Each row of a before or after table is a point. The points were changed in one or more steps. Then noise was added and the rows were shuffled. The steps act on columns, c1 being the first. What was done? A step turns or swaps two columns, mirrors them in a line or flattens them onto one, adds a multiple of one to another, or multiplies or shifts one. Angles are multiples of 10 degrees, from the lower column toward the higher: turns from -170 to 170, lines from 10 to 170 but not 90. Use the fewest steps. Two steps may share a column if one is a turn and the other turns, adds or multiplies; they go together, in the order done. Otherwise the lowest column goes first.
(in the rows, 128 means zero)

Before (12 x 2):
[[127 106]
 [150  92]
 [142 174]
 [194  80]
 [111 151]
 [136 124]
 [109  84]
 [133  82]
 [190 112]
 [110 118]
 [121 149]
 [118  83]]
After:
[[137 155]
 [110 181]
 [120 180]
 [191 142]
 [196 110]
 [133 113]
 [149 121]
 [117 115]
 [128 138]
 [139 204]
 [107 113]
 [109 146]]
Steps: shift c2 by 30

Before:
[[132 136 134]
 [145  72 122]
 [149 178  73]
 [ 84 129 189]
 [ 64  84 129]
 [130 127 177]
 [147 123 177]
 [172 120 136]
 [155 122 148]
 [147 112 174]
 [112  93 124]
 [174 124 132]
 [101 103 164]]
After (13 x 3):
[[203  97 148]
 [ 71 145 128]
 [169  97 107]
 [116  41 116]
 [134  94  95]
 [129 106 119]
 [166  85  96]
 [133  64 148]
 [122  91  87]
 [166  93  94]
 [114  96  84]
 [170  75 138]
 [151  56 188]]
Steps: turn c1 and c3 by -110 degrees; shift c2 by -30

Before (12 x 4):
[[181 157 118  87]
 [165 145 130 147]
 [115 117 145 113]
 [ 89  66 179 133]
 [ 92  83 125 142]
 [111  63 142 117]
 [218 110 129  99]
 [124 151  85 136]
 [177  72  99 138]
 [134 137 132 115]
 [150 134 119 100]
 [178 138 142 149]]
After, 12 rows:
[[176 151 149 127]
 [ 98 117 107  82]
 [157 154 150 131]
 [139 107 149 147]
 [ 99 146 157 143]
 [128 111 107 127]
 [135 121 130 144]
 [147 110 180  73]
 [162 107 171 174]
 [125  87 108  78]
 [196  93 186 129]
 [133 101  66  72]]
Steps: mirror c1 and c3 in the line at 20 degrees; mirror c2 and c4 in the line at 30 degrees

Before, 10 rows:
[[201 178  95 130 100 153]
 [146 112 160  68 160 114]
 [145 100 134 143  93 124]
 [155 121 165 112 127 150]
 [180 157 155 101 163 105]
 [214 149  96 120 161 126]
 [138  95 129 101 133 151]
 [160 102 105 107  98 103]
 [146 112  97 146  86 106]
 [202  95 108 141  79 114]]
After (10 x 6):
[[213 152  97 123 160 124]
 [135  95 128  99 132 141]
 [201 178  92 121  98 154]
 [144 113  99 152  89 116]
 [147 113 158  76 159  92]
 [153 123 163 109 127 144]
 [161 103 105 119  99  96]
 [201  94 108 148  80 122]
 [143  98 133 144  91 129]
 [184 156 157 107 165  95]]
Steps: turn c4 and c6 by 20 degrees

Before, 8 rows:
[[122 107 118 139 142 135 157 134]
 [171 168 172  84 172 102 135 172]
 [144 153 104 137  98 103 121 164]
 [ 93  75 135 131 103 108 121  93]
 [102 152 101 154 114 140 161  84]
 [242 100 133 152 148 133 120  90]
 [115 136  79 135 153 140  83 108]
 [ 80 123 123 113 104 155 101 137]]
After:
[[105 146 131 156 146 129 114   7]
 [178 152 135 149 111 108 161 137]
 [146 137 199 132 154 141 127 137]
 [124  56  83  83 169 145 117 100]
 [124  82 142 135  93 152 146 129]
 [131 133 160 116 100 117 106 173]
 [116 142 123 140 141 107 149 133]
 [115 194 122 135 105 149 127 152]]
Steps: turn c1 and c8 by -70 degrees; turn c1 and c2 by -130 degrees; turn c6 and c7 by 150 degrees; turn c3 and c7 by -140 degrees
